Every row gives one point. Each copy is the shape, with its points in the same order, stretched, turned, moved and blurred by noise. Is it also mirrored, or only turned?

Shape (7 x 2):
[[ -6 -20]
 [-57 -26]
 [  8 -31]
 [ 12  19]
 [ 51   5]
 [-10   2]
 [-68 -31]]
Copy 1 (7 x 2):
[[ 18 -28]
 [ 68 -52]
 [ 12 -37]
 [ -9  25]
 [-36  23]
 [ 16  -2]
 [ 77 -64]]
Copy 1 is: mirrored
Copy 2 (7 x 2):
[[ 17 -21]
 [ 71  24]
 [ 18 -43]
 [-34   3]
 [-55 -47]
 [ -2   8]
 [ 88  37]]
Copy 2 is: mirrored
Copy 3 (7 x 2):
[[ 32  -7]
 [ 94  45]
 [ 26 -29]
 [-29   1]
 [-62 -41]
 [ 19  17]
 [111  47]]
Copy 3 is: mirrored

Shape (9 x 3):
[[-31  29  11]
 [-28 -24 -50]
 [ 57 -36 -19]
 [-26  30  11]
 [ -2  46 -77]
 [  3  48  51]
 [-68 -59 -79]
 [ -2  49  45]
 [-73  31  -8]]
Copy 1 (9 x 3):
[[ 15  17  17]
 [-14 -57   3]
 [-97 -48 -36]
 [  7  16  15]
 [ 29 -36 -58]
 [ -6  53  13]
 [-16 -99  32]
 [  2  56  12]
 [ 51   7  42]]
Copy 1 is: mirrored
Copy 2 (9 x 3):
[[ -2  25 -33]
 [  4 -42  -7]
 [-31  -4  54]
 [ -7  26 -37]
 [-67 -21 -54]
 [-18  77 -26]
 [ 39 -92  -9]
 [-16  68 -29]
 [ 14   1 -61]]
Copy 2 is: mirrored

Shape (7 x 4):
[[-39   6 -26 -18]
 [-12   7  21  17]
 [ 20  -4  57  18]
 [  4 -37 -12 -14]
 [ -3  13   8 -19]
 [ 53  -8  27  11]
 [-25 -37 -28 -63]]
Copy 1 (7 x 4):
[[   9   57  -41   -3]
 [   5   19   33   13]
 [   7  -33   54   43]
 [ -25  -15  -56    0]
 [  27    3  -11   32]
 [  -1  -81   23   17]
 [  -7   24 -121   26]]
Copy 1 is: mirrored
Copy 2 (7 x 4):
[[ 56 -54  46   8]
 [ -1  -5  11  22]
 [-24  36 -31  20]
 [ 23 -23 -11 -14]
 [ 38  -1  15   9]
 [-31  56 -35  -7]
 [ 83 -55   8  -7]]
Copy 2 is: only turned
Copy 3 (7 x 4):
[[ 78  43   4  22]
 [  4  -8  19  31]
 [-34 -51   9  20]
 [ 20  24 -33  11]
 [ 48  -2  10  -7]
 [-42 -27  -1 -30]
 [101  38 -51   9]]
Copy 3 is: mirrored
Copy 4 (7 x 4):
[[  0 -14 -50 -24]
 [  7 -12   4   8]
 [ -9  -4  51  31]
 [ -7  14 -11 -24]
 [ -8 -24   0  -4]
 [-36  21  39  23]
 [ -7 -12 -29 -60]]
Copy 4 is: only turned

Shape (12 x 6):
[[-40   9  19 -32  -4 -43]
 [ 45  -1  17  13  10   1]
 [-20  20   3  -5   2 -41]
 [-37 -24  25  23  13   9]
 [ 59 -52  37 -34  39  46]
 [-22 -36  -5 -16  -1  -3]
 [ 16  21  15  -4 -29  50]
 [ 11  14 -21  22 -16  25]
 [ 27  28  -9   3  18  17]
 [  9  35  33   5 -13 -29]
 [ 23  16  14   6 -17 -50]
 [  7 -11   5 -15 -18 -15]]
Copy 1 (12 x 6):
[[ -7 -17  14  43  48  -7]
 [-22  -5 -24 -24 -41   8]
 [  4  14   2  24  30  -5]
 [ 15 -28 -53  -7  42  11]
 [-28 -92 -22 -28 -82  37]
 [ 13 -35  -3 -11  40  25]
 [ -8 -25  -2 -38 -25 -59]
 [ 21  15 -13 -46  -5 -26]
 [ 14   6 -12 -20 -47 -20]
 [-30  13  -2  18  -2 -28]
 [-36  25   6   9   6   2]
 [-18 -14  11  -5  15   3]]
Copy 1 is: mirrored
Copy 2 (12 x 6):
[[-45 -17  70   4  27 -19]
 [ 38 -35   0  12  17  -6]
 [ -8 -14  64  -4  27   6]
 [-13  14  30  58  18  21]
 [  2 -73 -77  30  27 -13]
 [-23  14   0  17  24  -2]
 [ 11 -23  -9  17 -44 -15]
 [ 37  20   3  12 -36  10]
 [ 31 -27  -5   2 -22  28]
 [  7 -29  62  12   9 -25]
 [ 25 -19  55  -8  34 -29]
 [ -2 -12  18  -5  15 -24]]
Copy 2 is: only turned
Copy 3 (12 x 6):
[[ -33   55   28   -2   11  -15]
 [  12  -36    4   34  -10   36]
 [  -4   47   24   11   22  -14]
 [   6  -17   38  -40   11   22]
 [ -34 -121  -19   22  -61   97]
 [ -30  -22   21   -3   15    8]
 [  32  -21  -24  -13  -23  -31]
 [  38  -20  -11   11   16  -30]
 [  28  -19  -35   15   -2    1]
 [  15   37   23   16   -6   -7]
 [   1   23   41   54   12   -3]
 [ -17   -9   24   20   -5   -7]]
Copy 3 is: mirrored
Copy 4 (12 x 6):
[[-16  51  11 -34  -4 -74]
 [ 32 -27 -10  -9  48  28]
 [  6  50   3 -46   1 -14]
 [ -7 -31 -67 -11  -3 -43]
 [ 27 -50 -24  97  79 -41]
 [-44   8 -25  28  -2 -36]
 [ 42 -71   5  15 -23  -3]
 [ 20 -24 -18   0 -27  53]
 [ 61   9  -9  12   5  36]
 [ 35  -2  20 -69  20 -10]
 [  1  14  28 -69  38  18]
 [-20  -1  12  -7  17 -13]]
Copy 4 is: only turned

Shape (12 x 9):
[[ 85 -52  46   7 -49   0  16 -66  24]
 [ 40 -39 -65  18 -35 -19  32   5 -40]
 [  3  12 -33 -54  35  29  -8 -31 -64]
 [ 41  18 -40 -38  -8 -17  60   7  58]
 [-32 -14  60 -28 -15  30   5 -27 -20]
 [-33  28  22  39  12  35   4 -21  54]
 [ 59  52 -20   9 -55 -29 -26  37 -55]
 [-19 -16   8 -28  58  32 -12  40 -70]
 [ 82  48  58   6 -12 -55  21 -28   8]
 [-26 -65   1  12 -18  -7 -35 -35  41]
 [ 61 -85  10 -22  -8  46 -17  25  -8]
 [-11 -35 -46 -51  56  75  15  32  -4]]
Copy 1 (12 x 9):
[[  0  27  50 -45 -12 -25 -33 -61 -90]
 [ 71   3  13 -51 -47 -13 -57  18   0]
 [ 30  78 -56  19 -20 -34 -50 -13  40]
 [ 26 -21  49 -96 -22  -2 -27 -60  54]
 [-35  42  19  45 -75 -10  28 -21 -21]
 [-56 -54 -12   4   1  18  26  -1  20]
 [ 40  57  65 -33 -48  80 -67  42 -48]
 [-23  42  -5  61 -62 -47 -62  18  40]
 [-48  48  64 -57 -19  66 -76 -58 -76]
 [-27  11   0 -46  -3 -89  20  19 -44]
 [ 36  10  81  17 -29 -82 -57   8 -24]
 [ 31 -14  -5  37 -15 -90 -32  -7 121]]
Copy 1 is: only turned
Copy 2 (12 x 9):
[[ 47  -1  -7 -32  56  88  69 -56  60]
 [-17 -29 -55 -27  82  22  35  17   2]
 [-92   0  32 -11  37  -5 -37   5   5]
 [-23 -46 -13 -67   3   2  43 -46  10]
 [-36  39  35  21  -7  41  -1  16 -28]
 [-28 -20 -14  60 -29 -16  -2  -7  -5]
 [-33 -64 -25 -65  19  83 -51  54 -45]
 [-78 -27  58  35  45 -13 -15  27 -47]
 [-35 -87  54 -59 -10 105   6  22  55]
 [ 62  20 -61   6  32 -38  23 -19  24]
 [ 32  13   6  -3 103  37  53 -82 -21]
 [-57  18  23  17  65 -65  26 -67 -41]]
Copy 2 is: only turned
Copy 3 (12 x 9):
[[ -8 -41  26   6  74 -36  11 -16  15]
 [-36 -11 -54 -13  22  -3  14  22 -54]
 [ 53 -18  35 -59  -6  17   8  28   2]
 [  6 -10 -61   3  36  16  48  58  37]
 [ 57 -23  39  16  -9 -12 -11 -41  44]
 [-23 -34  -6  23 -24 -55  12  23  51]
 [-42  46 -16 -56  25 -10 -17 -33  11]
 [  6 -29  26 -38 -42  31   0   5  22]
 [-20  -2  27 -18  79 -18 -71   2  79]
 [-12  -9  34  58   0 -37  41   1 -18]
 [-27 -47   6 -32  24  17  62 -19  -3]
 [ 14 -62 -21 -41 -39  35  87  46  15]]
Copy 3 is: mirrored
Copy 4 (12 x 9):
[[   6  -24  -56   85  -24  -16   -1  -61  -36]
 [ -21   16   24   71   51   27   23   -9   24]
 [  21   23   36   17   34   69  -37  -28  -46]
 [ -73   26  -35   48   48   15   -5   28  -42]
 [  -7   -1   22   -2  -62  -15  -29  -31   -4]
 [ -32  -55  -35  -17  -39   18   -2   22  -18]
 [ -25  -30   22   21   56  -34   47  -34   -5]
 [  18   14   43  -16   21    9  -98   14  -24]
 [ -27  -63    0   53   11  -58   34   -7  -87]
 [  49   35  -48   20  -40   18  -26  -17    7]
 [  42    7  -60   45   15    2 -106  -57  -21]
 [   1   45  -24    8   39   68 -112    5  -24]]
Copy 4 is: mirrored
